Each row of a before or after table is a point. The points were changed in one or more steps. Then noise was added and the rows were shuffled. The steps act on how far a point lies along the listed directions, d1 being the first. What was done? A step turns or swaps two directions, mirrors them in a line or flattens them onto one, adds a multiple of one to another, or multiplies one. Angles are multiples of 10 degrees, from the lower direction toward the higher: turns from -170 to 170, lines from 10 to 170 but not 90. Use the fewest steps. Two steps may share a direction if one is a turn and the other turns, adds or multiplies; they go together, in the order done. Otherwise the lowest direction goes first.

Directions:
(1): [-6.2 -0.8  2.4]
(2): [2.1 1.8 6.1]
(3): [ 1.4 -6.4  1.4]
Before (11 x 3):
[[ 1.6 -1.6 -1.3]
 [ 1.2 -0.5 -1.0]
 [ 2.8  7.3 -0.8]
 [-3.3 -1.3  1.6]
 [-5.9  2.0  1.7]
 [ 0.6 -0.9  2.5]
 [ 4.8  0.0  2.5]
 [ 4.7  1.0  0.3]
 [ 3.6  0.0 -2.4]
 [ 3.5 -1.0 -0.6]
 [-5.1 -0.9  0.7]]
After:
[[ 2.1 -0.6 -3.4]
 [ 0.0  1.8  5.5]
 [-1.1 -1.4 -4.5]
 [ 1.1 -1.5 -0.8]
 [ 1.6 -4.6 -2.4]
 [ 0.2 -1.6  4.3]
 [-5.4 17.9 -8.0]
 [-2.2 -5.7 -3.8]
 [-2.7  9.2  3.8]
 [ 2.9 -4.3 -0.6]
 [-1.8 -4.9  1.6]]
Steps: mirror d1 and d2 in the line at 30 degrees; multiply d3 by 3

Directions:
(1): [-7.4 -4.4  0.9  2.3 -0.5 -5.5 -0.9 -3.0]
(2): [-0.7  4.8 -0.7  3.7 -0.9  3.4 -1.7 -8.2]
(3): [-2.5  3.2 -6.9 -0.1  2.6 -1.4 -6.1  3.0]
(4): [-0.7 -1.9 -3.3 -5.9  6.2  0.7  3.3 -4.5]
(5): [-4.3 -2.4 -4.8 -0.3 -5.1  5.9  3.1  1.6]
Before, 10 rows:
[[ 5.6  5.2  3.1  0.4  3.7 -3.3 -6.3 -0.9]
 [-3.7  1.3  0.1  4.1  0.4 -4.3 -2.5 -1.9]
 [ 3.9 -0.4  6.6  1.7  2.9 -8.7 -1.8  5.9]
 [-2.9 -0.6  7.3  2.7  1.8 -5.3  0.3 -9.4]
 [-3.3 -7.0  7.7  2.0 -3.7 -4.5  2.5 -0.4]
 [ 4.0  2.0  1.6 -4.3  2.9  1.0  2.6 -8.0]
 [-5.3 -8.6  2.1 -2.8 -0.5 -4.2  1.1 -4.1]
 [ 1.5 -3.6  2.7 -1.7 -0.2 -3.3  1.0  5.7]
 [ 1.6 -0.4 -2.0 -4.1 -0.4 -1.3  1.4  7.1]
 [-7.2 -7.4 -4.6 -1.0  3.2 -1.9  0.9 -6.6]]
After (10 x 8):
[[ 4.1 -1.4  2.1 -4.3  2.6 -0.4  1.0  1.1]
 [-6.0 -3.5  0.2  2.0 -2.5 -6.3 -6.6  0.1]
 [-3.8 -3.8  6.7  4.7 -4.5 -5.8 -2.0  1.4]
 [ 3.9 -3.6  7.2 -1.1  3.5 -7.2  2.8  4.7]
 [-6.1 -1.1  2.6  4.4 -3.1 -4.7 -3.2  0.6]
 [ 2.5 -1.7  3.9 -0.8  1.1 -4.2 -0.4  3.3]
 [-8.2 -3.1 -6.6  3.2  1.2 -3.6 -6.0 -2.5]
 [ 0.3  4.6 -3.6  0.3 -2.8  0.0 -5.2  3.2]
 [ 3.3  1.4  0.3 -3.8  2.0 -2.1  1.3  2.3]
 [-4.0 -2.6  0.6  0.9  0.8 -2.8  2.7 -3.1]]
Steps: flatten d2 and d5 onto the line at 40 degrees; swap d3 and d4

Directions:
(1): [ 2.6  2.1 10.1 -2.6 -1.9 -2.2  3.6  2.3 -0.8  2.3  2.9 -4.3]
(2): [-5.6 -4.4  2.0 -0.3 -1.3  6.3  0.1  1.6  7.9  0.5  4.3 -0.6]
(3): [ 4.4  4.6 -3.4  1.4 -6.3 -0.9 -0.9  7.4  4.7  1.4  0.3  2.5]
(4): [-3.9  1.9  2.5 -2.7  0.2 -4.6 -8.9 -1.6  1.3  5.7  0.5  3.0]
Before (11 x 12):
[[  4.1   4.8   4.0  -1.7  -2.6  -3.1   1.5   4.9   0.6   2.7   0.7   1.8]
 [ -3.6  -0.4   0.6   0.7   0.5   3.0  -1.6   2.2   4.1   0.4   2.0  -0.7]
 [  1.6   2.2   3.0  -3.0  -2.0  -3.0  -2.2   0.2  -3.5   1.0  -0.1   2.1]
 [ -3.3  -0.2   8.0  -3.7  -0.6  -2.6  -4.9  -1.4  -0.4   2.2  -0.9  -2.6]
 [  4.4  -1.3  -2.9   0.8  -1.7   2.0   5.0   2.4  -1.7  -4.3  -1.4  -3.4]
 [ -6.9   0.5 -15.9   3.0   6.0   0.5  -8.4  -5.4  -1.4  -2.1  -5.3   3.8]
 [ -0.6   0.8  -1.3  -0.1   3.1  -2.8  -3.8  -2.9  -4.0   0.7  -0.8   2.3]
 [  4.2   7.5   7.2  -3.7  -3.5  -9.0  -2.0   2.0  -2.1   5.2   2.0  -1.4]
 [ -8.4  -3.5  -2.6  -0.3   9.1  -1.9 -10.5  -7.2  -1.0   2.6  -2.8   5.5]
 [  2.4   4.1   7.2  -4.5  -3.3  -0.6   1.4   4.5   4.2   4.3   3.4   0.6]
 [ -1.0   1.8   3.6  -0.1  -4.2  -1.8  -3.7   3.6   6.2   2.5  -0.1   2.0]]
After:
[[  0.9   0.1  -1.1   2.0   1.9   2.9   4.0   1.7  -1.2  -3.4  -0.4  -2.7]
 [ -5.2  -4.8   1.0  -2.4  -1.0   3.2  -3.6   0.1   4.8   1.5   1.9  -1.2]
 [  0.6   5.2  15.2  -5.2   2.2  -5.7   3.8  -0.7  -6.5   3.6   2.4 -10.4]
 [  0.4  -1.6  -2.8   2.8   2.7  -0.7   2.3  -3.4  -3.7  -5.2  -5.6   0.6]
 [ 10.1   6.9   9.0  -0.9   0.2  -7.8   5.1   4.5  -6.3   1.7  -1.4  -2.9]
 [ -2.4  -1.5  -5.7   0.2   3.8   0.0  -2.8  -2.8  -0.9  -0.6  -2.9   5.3]
 [  2.1   3.2   2.9  -0.8   0.0  -3.9  -1.7   0.6  -2.9   2.2   0.4   0.6]
 [  0.8   1.4  -2.3  -1.7  -1.2  -1.9  -4.1  -0.9  -3.3  -0.2  -1.6   4.2]
 [  5.1   3.3  -4.6   1.6  -3.8  -2.6  -1.7   2.9  -2.0  -2.7  -5.6   0.5]
 [  0.7  -0.7  -9.8   0.4   3.1   3.1   0.2  -2.5  -0.5  -3.4  -3.6   5.2]
 [ -0.2   2.8 -11.3   1.0   1.7  -5.1  -7.0  -3.8  -3.2  -0.2  -3.8   5.4]]
Steps: turn d1 and d3 by 150 degrees; mirror d2 and d4 in the line at 140 degrees
